Every row gives one point. To make a cloud, some directions were put in groups of two or more. Within a group, all points are equally far from the middle, so they leave a hole (a ring in 2 directions, a hollow ball in 3). The other directions are filled evenly. Then the cloud was stretched, turned, moved and blurred a little. How many holes are there, and how many directions does each take, smallest first?
(in the rows, 100 means zero)

Cloud (13 x 2)
| 141 | 108 |
|  90 | 146 |
| 112 | 146 |
|  57 | 102 |
| 140 | 115 |
|  75 | 139 |
|  95 | 147 |
| 128 |  76 |
| 114 | 145 |
|  85 |  66 |
| 140 | 115 |
| 110 |  65 |
| 135 | 128 |
Holes: 1 (2)

Cloud (21 x 3)
| 100 |  53 |  80 |
| 136 | 112 |  95 |
|  68 | 100 |  32 |
|  66 |  68 |  62 |
|  63 | 119 |  70 |
| 113 |  66 |  59 |
|  65 |  71 |  61 |
|  94 |  62 |  55 |
|  92 | 144 |  78 |
|  85 |  63 |  55 |
|  95 | 123 | 127 |
|  79 | 136 |  82 |
|  84 | 125 | 121 |
| 110 | 129 | 111 |
|  77 | 110 | 154 |
|  73 |  76 |  44 |
|  80 | 113 | 148 |
|  73 |  89 |  30 |
| 106 | 121 | 126 |
| 122 |  75 | 136 |
| 133 |  84 |  93 |
Holes: 1 (2)

Cloud (20 x 3)
|  62 | 123 | 110 |
|  78 | 152 |  79 |
| 127 |  85 |  63 |
| 145 |  94 |  76 |
|  83 | 149 |  85 |
| 142 | 137 |  87 |
| 146 | 123 | 118 |
|  53 | 113 |  94 |
|  95 | 155 |  80 |
| 157 |  89 | 128 |
|  78 |  72 |  94 |
|  96 | 146 | 101 |
|  77 | 125 | 136 |
|  68 |  73 | 113 |
| 143 | 105 |  50 |
| 149 | 123 | 111 |
| 130 | 142 |  92 |
| 122 |  92 |  42 |
| 129 |  63 | 110 |
|  53 | 112 |  95 |
Holes: 1 (2)

Cloud (29 x 4)
| 117 | 127 |  56 | 111 |
|  57 |  80 |  99 |  90 |
|  79 |  81 | 127 | 124 |
| 107 |  81 |  76 |  49 |
| 130 |  78 |  65 |  63 |
| 105 |  40 |  65 | 126 |
|  91 | 111 |  37 | 112 |
| 145 |  54 |  86 | 145 |
|  76 |  89 | 123 | 132 |
| 140 | 105 |  57 | 107 |
| 101 |  88 |  87 | 167 |
|  87 | 132 |  98 |  73 |
|  90 |  97 |  90 |  49 |
| 103 |  37 | 105 | 106 |
| 103 |  80 |  34 |  88 |
| 116 | 132 |  63 | 112 |
| 102 |  96 | 102 | 165 |
| 134 |  98 | 100 | 161 |
| 106 |  51 |  61 | 142 |
| 124 |  86 |  95 |  52 |
| 140 |  40 | 106 | 115 |
| 123 | 123 |  56 | 111 |
|  77 |  62 |  70 |  67 |
|  83 |  85 |  59 | 153 |
|  96 |  93 |  88 |  47 |
| 104 |  81 |  76 |  48 |
|  84 |  44 |  74 |  89 |
|  85 |  62 | 125 | 109 |
|  97 |  96 | 133 | 140 |
Holes: 2 (2, 2)

Cloud (56 x 6)
| 101 | 140 | 136 | 145 | 104 |  69 |
| 122 |  90 | 149 | 105 | 144 |  89 |
| 105 | 124 | 122 |  88 |  93 |  84 |
|  59 |  64 | 153 | 106 |  88 | 100 |
|  74 |  51 | 124 | 124 | 167 |  99 |
|  74 | 131 | 141 |  97 |  56 |  39 |
|  79 |  93 | 112 |  64 |  63 | 100 |
|  41 | 112 | 127 | 188 | 119 | 131 |
|  50 | 124 | 127 | 129 |  94 | 121 |
| 126 |  90 | 119 |  38 |  81 |  36 |
| 128 |  95 | 161 |  96 |  88 | 102 |
|  90 |  77 | 126 | 150 |  86 |  95 |
| 137 |  77 | 123 |  93 | 101 |  65 |
|  90 | 125 | 159 | 106 |  77 | 109 |
| 142 |  90 | 114 | 127 |  64 |  55 |
|  65 | 131 |  92 | 168 | 120 |  82 |
|  36 |  83 | 103 | 130 | 121 |  73 |
| 111 | 123 |  77 |  81 |  62 |  90 |
| 107 | 110 | 137 | 142 | 131 |  57 |
|  83 |  51 | 120 | 108 | 145 |  96 |
| 103 | 144 | 124 |  87 |  74 |  41 |
|  91 | 144 |  94 |  56 | 129 | 100 |
| 124 |  81 | 102 | 122 |  73 | 111 |
|  89 |  89 | 187 | 100 | 114 |  66 |
|  38 |  92 | 130 |  90 | 138 | 109 |
| 112 | 131 | 144 | 112 | 119 | 122 |
|  72 | 128 | 120 | 104 |  70 |  61 |
|  61 |  72 | 153 | 129 | 129 |  86 |
|  61 |  77 |  93 |  55 |  94 |  88 |
|  96 | 147 |  70 | 116 | 118 |  72 |
|  84 | 124 | 110 |  99 | 113 | 100 |
|  97 | 141 | 162 | 184 |  91 |  77 |
|  77 | 116 | 136 | 166 | 145 |  99 |
| 109 |  78 | 128 | 123 | 100 |  47 |
| 106 | 123 | 118 | 145 | 152 |  89 |
|  73 |  70 |  88 | 140 |  88 |  56 |
| 110 | 130 | 113 | 151 |  89 | 109 |
|  74 | 117 | 142 | 146 | 154 |  95 |
| 105 |  91 | 143 |  53 | 142 | 104 |
| 112 | 104 | 125 | 143 | 133 |  46 |
| 124 | 137 | 148 |  74 | 143 | 101 |
|  93 | 148 | 102 | 119 | 115 |  57 |
| 126 | 116 |  54 |  87 | 112 |  95 |
|  78 | 112 | 115 | 114 |  89 |  91 |
| 111 | 133 |  93 |  72 |  80 |  98 |
|  80 |  76 | 140 |  85 | 127 | 119 |
| 132 | 126 | 123 |  33 | 100 |  74 |
|  99 |  70 | 141 | 145 | 140 |  45 |
|  81 |  56 |  91 | 116 | 133 |  72 |
|  81 | 114 |  74 | 146 | 108 |  70 |
| 135 | 133 | 127 | 152 |  71 |  83 |
|  95 | 137 |  97 | 120 | 105 |  53 |
|  59 | 105 | 157 | 100 | 135 | 118 |
|  89 |  99 | 116 | 116 |  56 |  53 |
| 133 | 117 | 109 |  53 |  70 |  69 |
| 136 |  92 |  81 |  61 |  94 |  56 |
Holes: 0

Cloud (80 x 8)
| 161 |  97 | 132 | 115 | 101 | 109 | 139 | 107 |
|  99 |  71 | 169 |  83 | 105 |  84 | 129 |  73 |
|  57 | 112 |  48 | 120 |  95 | 125 | 113 |  83 |
|  69 | 135 |  92 |  60 | 135 |  87 |  58 | 100 |
| 108 |  89 | 158 |  75 |  65 | 117 |  77 |  84 |
| 122 | 159 | 115 | 118 |  63 |  93 | 120 |  82 |
|  68 |  70 | 137 |  94 |  86 | 109 | 147 |  82 |
|  53 |  71 |  65 | 139 |  68 | 114 | 135 | 142 |
| 103 |  80 | 111 | 126 |  60 |  44 | 155 |  97 |
| 127 | 135 | 121 |  88 | 109 |  78 | 165 | 106 |
| 135 | 108 | 124 | 113 |  71 |  86 | 139 |  43 |
|  81 | 144 | 144 |  46 | 111 |  79 |  45 |  78 |
|  74 | 145 |  40 | 123 |  82 | 111 |  81 | 140 |
|  96 | 112 | 117 |  85 | 143 | 144 | 114 |  84 |
| 127 |  86 | 126 |  77 |  92 | 126 | 121 | 130 |
|  98 | 133 |  83 |  86 | 147 | 104 | 114 |  64 |
|  71 | 138 | 119 |  41 | 104 |  98 | 118 |  93 |
|  67 |  76 | 159 | 119 | 109 | 139 |  79 | 133 |
|  97 | 122 |  52 | 105 |  66 | 110 | 169 | 114 |
| 140 | 126 | 124 |  76 |  67 |  69 |  66 |  81 |
| 128 | 103 | 163 | 150 |  88 | 126 | 106 | 119 |
|  93 | 102 | 137 |  81 |  99 |  87 |  71 | 163 |
| 106 |  58 |  85 |  83 | 120 |  92 |  71 |  94 |
| 107 | 159 |  88 |  76 |  88 |  67 |  58 | 128 |
|  84 |  62 |  93 | 102 | 115 | 129 | 159 | 112 |
|  43 |  93 | 115 |  67 | 117 | 141 |  56 | 110 |
| 100 | 110 | 144 |  58 | 142 |  65 |  67 |  83 |
| 117 |  43 | 141 | 126 |  94 |  91 | 120 | 105 |
|  77 |  92 |  71 |  90 | 124 | 118 | 141 | 158 |
|  99 |  69 |  80 | 148 | 145 | 103 |  83 | 154 |
|  83 | 107 |  39 |  48 | 104 | 101 |  78 | 108 |
|  61 |  78 |  44 | 117 | 112 |  41 | 115 |  97 |
|  85 | 106 |  56 | 129 |  61 |  79 | 156 | 130 |
| 125 | 129 |  46 | 120 |  74 | 135 |  92 | 131 |
|  89 | 118 |  65 | 113 | 116 | 137 |  56 | 108 |
|  58 |  61 |  64 |  93 | 102 | 126 | 124 | 122 |
| 112 |  85 | 115 |  98 | 156 | 101 |  67 |  80 |
| 100 | 110 |  85 |  75 | 107 | 103 | 168 |  88 |
|  54 | 135 |  56 |  78 |  75 | 140 | 143 | 129 |
|  73 |  88 | 119 | 106 | 168 |  67 | 101 | 101 |
| 108 |  98 | 161 | 116 | 127 |  73 |  65 |  64 |
| 114 | 133 | 120 |  91 |  35 | 115 | 135 |  97 |
|  99 | 106 | 148 | 173 |  76 | 129 | 140 | 112 |
| 120 | 122 |  58 |  75 |  65 |  80 |  66 |  94 |
|  83 |  71 | 112 |  59 | 129 |  75 | 124 |  97 |
| 129 | 140 |  91 |  66 | 109 | 102 |  56 | 140 |
| 107 | 108 |  85 |  60 | 117 | 121 |  70 | 171 |
| 112 |  67 |  91 | 139 | 104 |  79 |  79 | 132 |
| 114 |  58 |  91 | 107 | 110 |  63 |  84 | 126 |
|  66 |  72 | 145 | 113 |  86 |  95 | 155 |  64 |
| 113 | 113 | 163 |  94 |  80 |  70 | 155 |  54 |
|  88 |  94 | 136 |  59 |  38 |  62 | 121 |  93 |
|  81 |  54 | 110 | 153 |  72 |  73 | 108 |  94 |
|  98 | 128 |  87 |  71 | 131 | 109 | 127 |  58 |
|  95 | 115 |  53 | 118 |  66 |  91 | 171 | 115 |
|  71 |  62 | 102 | 118 | 109 | 114 | 170 | 126 |
| 103 | 116 | 143 |  68 |  79 |  96 | 132 |  37 |
|  83 |  59 |  92 |  77 |  41 |  69 |  62 |  90 |
|  63 | 113 | 136 | 147 | 126 | 146 | 107 | 114 |
| 106 |  60 | 148 |  98 | 101 | 123 |  77 | 107 |
|  64 |  79 |  49 |  82 | 102 | 100 |  68 |  81 |
| 132 | 104 |  51 | 116 |  75 | 110 | 127 | 118 |
| 119 | 117 | 112 | 127 |  48 | 102 | 147 |  78 |
|  99 | 144 |  88 |  83 | 130 |  59 | 125 | 116 |
|  45 |  52 |  71 |  66 |  91 |  64 |  55 | 106 |
| 103 | 129 |  61 |  56 |  81 |  81 | 121 | 143 |
|  62 | 118 | 107 | 108 |  88 | 108 | 169 | 122 |
|  37 | 107 | 104 | 116 |  82 | 124 | 145 | 110 |
| 134 | 119 | 104 | 133 |  78 |  93 | 186 | 127 |
| 107 | 163 | 140 |  83 |  85 |  80 |  73 |  78 |
| 116 | 133 |  71 |  77 | 146 |  50 | 131 |  72 |
|  71 | 111 | 120 | 113 |  71 |  33 | 133 | 105 |
|  42 |  66 | 115 | 119 |  87 |  88 |  54 |  94 |
|  29 | 113 |  98 |  71 |  86 | 150 | 108 | 130 |
| 101 |  86 |  56 |  73 |  97 | 139 |  75 | 128 |
| 109 | 146 | 142 |  64 |  99 |  88 |  56 |  60 |
|  47 |  95 |  29 | 117 |  96 | 126 |  97 | 158 |
|  71 |  77 |  60 |  90 |  62 |  88 | 142 |  78 |
|  97 | 115 | 121 |  82 |  70 | 114 |  39 |  66 |
| 112 |  95 | 126 | 109 |  81 | 119 | 174 |  81 |
Holes: 1 (6)
